Every row gives one point. Each copy is the shape, with its points in the same order, turned, moved and blurred by noise. Say if it was mirrored as well.

Shape, 6 rows:
[[  8  -2]
 [-86  52]
 [ 15  -5]
 [-55 -20]
 [ 24 -22]
 [ 42  40]]
Copy 1 (6 x 2):
[[   4   -2]
 [-102  -14]
 [  13    3]
 [ -25  -54]
 [  33   -9]
 [   1   52]]
Copy 1 is: only turned
Copy 2, 6 rows:
[[  2   8]
 [-97 -61]
 [ 17  12]
 [-12 -68]
 [ 24   2]
 [-11  47]]
Copy 2 is: only turned
Copy 3, 6 rows:
[[   2    2]
 [-107   -2]
 [  10    3]
 [ -44  -47]
 [  27   -7]
 [  10   56]]
Copy 3 is: only turned
Copy 4:
[[ 10  -2]
 [ 40 104]
 [ 14 -17]
 [-24  59]
 [ -9 -24]
 [ 61 -22]]
Copy 4 is: only turned

Shape:
[[ 46  22  23]
 [ 88   5   5]
 [-42 -30 -19]
 [-47 -20 -16]
 [ 58  41 -31]
 [-79 -36   8]
 [-46  10  55]
 [-16 -41 -18]]
Copy 1, 8 rows:
[[ 61 -18 -15]
 [100   6  -2]
 [-26  14  56]
 [-31  13  44]
 [ 60  24 -41]
 [-55 -15  61]
 [ -2 -63  22]
 [ 14  21  61]]
Copy 1 is: mirrored
Copy 2:
[[ 29  24  60]
 [ 12  60  92]
 [-46   0 -13]
 [-38  -2 -20]
 [ 28  78  38]
 [-51 -42 -28]
 [ 20 -51   3]
 [-53   9  11]]
Copy 2 is: mirrored
Copy 3, 8 rows:
[[ 11 -32  42]
 [ 60 -54  37]
 [-17  23 -48]
 [-24  29 -40]
 [ 54   4  50]
 [-63  23 -61]
 [-75  -9   4]
 [  3   3 -47]]
Copy 3 is: only turned
Copy 4:
[[  1  59 -19]
 [ 30  75 -54]
 [ 29 -43  15]
 [ 20 -36  19]
 [ -7  31 -67]
 [ 29 -54  58]
 [-16  12  65]
 [ 48 -25   8]]
Copy 4 is: only turned

Shape (11 x 6):
[[-117   45    1  -29  -50  -20]
 [  41  -53   35   28    2   -8]
 [   7  -76  -17  -29    9   63]
 [  18   31   60    8   37   81]
 [  -5   22    9  -41  -21   21]
 [  -4   23  -28   26    6   26]
 [   0    8  -26   20    1   -6]
 [ -28  -51  -55  -29   13   42]
 [  10  -28   16    6    4   66]
 [ -37   26   19  -22   28    9]
 [ -36   36   28  -34   90    7]]
Copy 1:
[[ 46   1 -77  58 -53  76]
 [ -5  18  76  -3  35  14]
 [-45 -47  22 -50  29  52]
 [-32  91 -18 -49  49  32]
 [ 36  13 -23 -33   5  46]
 [  3   6 -34   4  31 -10]
 [ 15  -2  -8   9  15 -13]
 [-36 -66 -20 -28   4  26]
 [-31  13   4 -30  52  44]
 [ -3  38 -29 -13 -29  27]
 [-36  60 -29 -37 -62  -2]]
Copy 1 is: only turned
Copy 2:
[[121   9  74 -35  50  29]
 [ -2   2 -11  43 -55   9]
 [  9 -43 -63  11   6  67]
 [  5  28 -24  88  68   6]
 [ 26 -29  27  12  49  15]
 [ 11  33 -14 -20  35   1]
 [ 20  18  -3 -25   3  -9]
 [ 38 -37 -60 -34  22  54]
 [  1   5 -36  37  23  48]
 [ 69  -1  -2  21  45 -11]
 [ 87  -7 -44  41  58 -53]]
Copy 2 is: mirrored
Copy 3 (11 x 6):
[[  -3 -107  -48  -26   18   51]
 [ -18   58   15   -6  -31  -36]
 [  -9   49   63  -82   11   19]
 [  -5   15   81   23  -65   58]
 [  37  -28   30  -25  -18   18]
 [  29   29   -6   -3  -11   58]
 [  27   29  -19   -4    1   27]
 [   7   29   27  -74   46   44]
 [ -10   37   50  -40  -36   35]
 [   2  -27   27   17   11   40]
 [  -5  -20   66   57   39   49]]
Copy 3 is: mirrored

Shape, 12 rows:
[[ 21   5   0   5 -48   4   1  14  -5]
 [-49  86  10 -14  16  23  44   3  77]
 [ 48 -16  20 -14  -3 -60  42  84 -54]
 [ 15 -37 -22 -24   8 -15  14  30 -48]
 [ 31  27   3 -22  -5 -43  -5 -12  31]
 [-28  13  -1  27  13 -34 -36   0  -7]
 [-28 -19  60 -34  -3   1 -27  63  -9]
 [  2  86  24  55  30  18  35 -25  90]
 [ 13 -47  11  17 -39 -66  38  19 -45]
 [ 19  23 -33  20 -22   5 -61  19 -48]
 [ 47 -40 -14   4  15  10  -1  54  11]
 [  3 -43 -34  21 -29 -59 -28  92  -4]]
Copy 1 (12 x 9):
[[-26   4  10 -11 -10 -10   4  20  56]
 [ 74 -27  54 -35  54  47  10  29 -12]
 [-36 -24 -36  73  20  35  -7   4 121]
 [-42  28 -30  54  14  20 -23  26  53]
 [ -4 -23  20  19 -38  46  20  24  20]
 [ 10 -25  -4  47 -12 -26  -1  37  -1]
 [ 28   2  15  44  -3 -11 -70 -20  63]
 [ 39 -65  53 -34  42  24  66 -10 -38]
 [-47 -35 -75  24 -11   7 -22  24  75]
 [-24  31  19  48 -18 -55  27  50  43]
 [-70   4  27  42  26  11 -19 -12  37]
 [-69 -46  16  65   3 -21 -54  55  73]]
Copy 1 is: mirrored
Copy 2 (12 x 9):
[[ 19  40  21 -19 -12   1  13   1   2]
 [-35 -47  11  60 -84 -51  37  20   0]
 [ 16   4  66 -34  -6  99  -5  16 -51]
 [ 16   2 -15  -6  31  70  -6   2 -13]
 [-28  11  57  17  11 -15  10  -7  -3]
 [ -4  13  -6   8  24 -29 -20  45 -44]
 [ 33 -48  11 -65  -3  -4   5  16 -34]
 [-49  -7  52  59 -88 -71 -29  39  25]
 [ 19  38  43 -28  38  64  11  64  -8]
 [ 21  64 -21 -13  14 -11 -35 -21 -48]
 [-26   4   5 -46  -7  39 -32 -14  12]
 [-48  37  -4 -82  19  45   3  24 -57]]
Copy 2 is: only turned
